Every row gives one point. Each copy is the shape, with its points in the same order, turned, moved and blurred by noise. Say if it was mirrored as well.

Shape (6 x 3)
[[-33,-18,-1],
[-1,3,-56],
[-58,-70,28],
[8,68,-14],
[-8,49,-22],
[47,59,2]]
Copy 1 (6 x 3)
[[36,-54,8],
[0,-15,-34],
[95,-72,23],
[-57,-28,19],
[-37,-39,5],
[-50,8,41]]
Copy 1 is: only turned
Copy 2 (6 x 3)
[[17,-24,4],
[-39,5,-19],
[67,-69,-12],
[-31,44,45],
[-25,18,45],
[-12,71,26]]
Copy 2 is: only turned
Copy 3 (6 x 3)
[[-20,-31,33],
[-56,-17,-19],
[-20,-31,99],
[4,-39,-58],
[-15,-42,-36],
[27,0,-59]]
Copy 3 is: mirrored
Copy 4 (6 x 3)
[[33,10,14],
[25,23,-53],
[75,-20,54],
[-47,39,-26],
[-20,41,-25],
[-65,2,-38]]
Copy 4 is: mirrored

Shape (9 x 4)
[[1,22,-44,12],
[-42,-25,-46,-95],
[3,-16,98,10],
[-24,29,89,16],
[-32,-54,-17,6],
[4,-40,-39,-37],
[-17,31,-53,4],
[-21,1,-23,30],
[1,41,-38,8]]
Copy 1 (9 x 4)
[[-38,27,15,14],
[18,29,65,-90],
[49,-78,-44,10],
[0,-81,-56,-5],
[11,-29,67,3],
[30,27,51,-16],
[-49,26,26,-2],
[-30,-10,26,21],
[-43,29,-2,8]]
Copy 1 is: mirrored
Copy 2 (9 x 4)
[[-37,19,-23,-15],
[-55,50,37,-109],
[45,-60,72,3],
[-12,-59,69,26],
[11,54,36,-23],
[-1,37,-1,-74],
[-58,18,-15,-13],
[-20,27,7,12],
[-51,-3,-20,-7]]
Copy 2 is: mirrored

Shape (12 x 8)
[[-15,19,-36,41,-69,13,61,7],
[8,27,58,7,43,46,7,15],
[-3,17,71,34,-36,59,4,-31],
[5,-25,-41,41,-7,26,34,4],
[-58,-76,-16,62,17,-8,56,-4],
[15,-59,18,62,-13,-56,-76,65],
[-39,45,-46,-63,56,-66,58,34],
[-38,51,-28,8,-28,12,-60,-13],
[-37,51,-38,75,-26,-45,-39,-30],
[-54,13,-28,-4,11,-8,46,10],
[-4,7,16,-36,27,-7,28,-27],
[22,2,-5,-19,43,21,-75,2]]
Copy 1 (12 x 8)
[[-27,36,-61,47,9,-3,42,-26],
[-39,22,33,-35,72,5,8,39],
[-71,50,33,23,52,39,-10,-4],
[7,44,-63,-1,18,6,-2,1],
[3,-17,-80,31,35,-6,-66,13],
[68,60,40,54,2,-67,-45,60],
[-4,-82,-34,-59,-10,-79,60,14],
[-53,43,10,4,-56,3,28,51],
[-69,60,-33,39,-53,-65,1,43],
[-21,-33,-47,-5,3,-15,20,19],
[-30,-18,10,-53,15,-13,-3,-16],
[6,45,40,-67,-16,-1,-8,62]]
Copy 1 is: only turned
Copy 2 (12 x 8)
[[38,49,-16,20,-54,71,40,-24],
[9,30,72,-32,1,9,-16,42],
[8,1,103,14,-40,41,18,11],
[13,23,-17,12,10,59,-8,-32],
[-50,67,-10,56,-3,38,-37,-45],
[28,-21,-21,117,22,-17,-28,63],
[-2,80,-78,-74,-46,-56,-27,4],
[-2,-51,-15,-8,-76,39,0,39],
[28,-17,-32,36,-101,61,-53,31],
[-27,58,-24,-22,-48,18,-7,-10],
[2,20,23,-41,-35,-30,-24,-22],
[0,-62,7,-29,17,-12,-39,35]]
Copy 2 is: only turned

Shape (14 x 9)
[[-1,-19,-23,-23,34,31,108,5,-31],
[-69,7,-66,48,-43,-29,6,-47,32],
[12,9,39,-24,2,10,100,16,-20],
[37,-20,12,-15,-19,19,-31,-9,40],
[-31,37,23,-7,18,59,92,-12,-18],
[14,-11,-11,-64,48,8,-15,4,49],
[37,1,30,15,53,10,-40,21,17],
[-39,-10,17,-36,17,66,90,58,-39],
[9,-25,25,-5,5,-4,-35,25,81],
[-30,-4,0,-7,31,47,83,-11,28],
[41,27,-19,-13,-4,27,-32,20,67],
[-94,30,-30,0,-35,-37,27,-69,21],
[40,-29,13,-7,32,12,-15,14,87],
[-27,-32,10,-31,14,69,79,-30,-26]]
Copy 1 (14 x 9)
[[-84,-46,-1,-2,-59,-55,53,-23,37],
[38,20,-27,63,-31,47,-13,13,64],
[-54,-62,23,-6,-79,-60,14,14,-10],
[37,-9,45,-46,-5,2,28,26,-6],
[-44,-38,5,5,-116,-13,60,-2,3],
[29,-2,20,-34,-7,-39,51,-56,-24],
[-6,48,43,-37,-11,-31,49,15,-49],
[-71,-74,-18,26,-68,-50,91,9,-15],
[51,14,65,10,8,-19,42,20,-30],
[-25,-31,23,23,-82,-34,72,-16,29],
[62,18,13,-51,-18,-29,37,27,-11],
[34,-22,-25,71,-67,54,-22,-26,35],
[42,12,75,-27,7,-46,58,0,1],
[-63,-69,23,-3,-72,8,74,-23,28]]
Copy 1 is: mirrored
Copy 2 (14 x 9)
[[52,29,-33,55,35,9,81,55,-18],
[-83,10,-65,-3,-5,-3,-29,54,-52],
[59,48,18,57,-8,6,50,48,-3],
[9,22,-22,-29,-1,-5,-19,-10,56],
[9,60,25,73,44,21,44,48,-13],
[-7,22,-36,-8,18,-40,49,8,86],
[-15,-28,25,0,-4,10,31,-31,66],
[32,79,13,25,34,46,110,50,-6],
[-29,19,-27,-18,-42,16,4,-1,88],
[-4,48,-32,69,31,33,47,47,22],
[-9,-1,-1,-39,21,-3,-16,37,90],
[-83,54,-44,33,-1,-47,-14,53,-48],
[-5,-1,-38,2,-17,8,8,-1,109],
[28,69,-33,49,57,21,53,7,-19]]
Copy 2 is: only turned
Copy 3 (14 x 9)
[[-12,11,21,50,-29,-33,33,48,82],
[-70,26,-14,27,1,-42,55,-95,-29],
[53,26,24,22,-26,-1,48,32,61],
[17,-5,-55,-7,27,8,-27,-5,-12],
[5,57,41,13,-16,7,27,-3,92],
[-9,19,-40,-38,25,-43,-24,51,-2],
[-2,29,-1,0,10,31,-46,40,-39],
[32,14,67,18,-45,-38,-14,25,96],
[30,38,-39,-2,32,-28,-44,-8,-46],
[-12,64,6,32,5,-33,8,7,75],
[0,33,-76,-28,-15,-1,-39,-4,-16],
[-46,36,6,-14,26,-43,87,-83,5],
[16,44,-59,10,31,-19,-44,29,-27],
[-5,4,30,36,24,-19,11,14,102]]
Copy 3 is: only turned
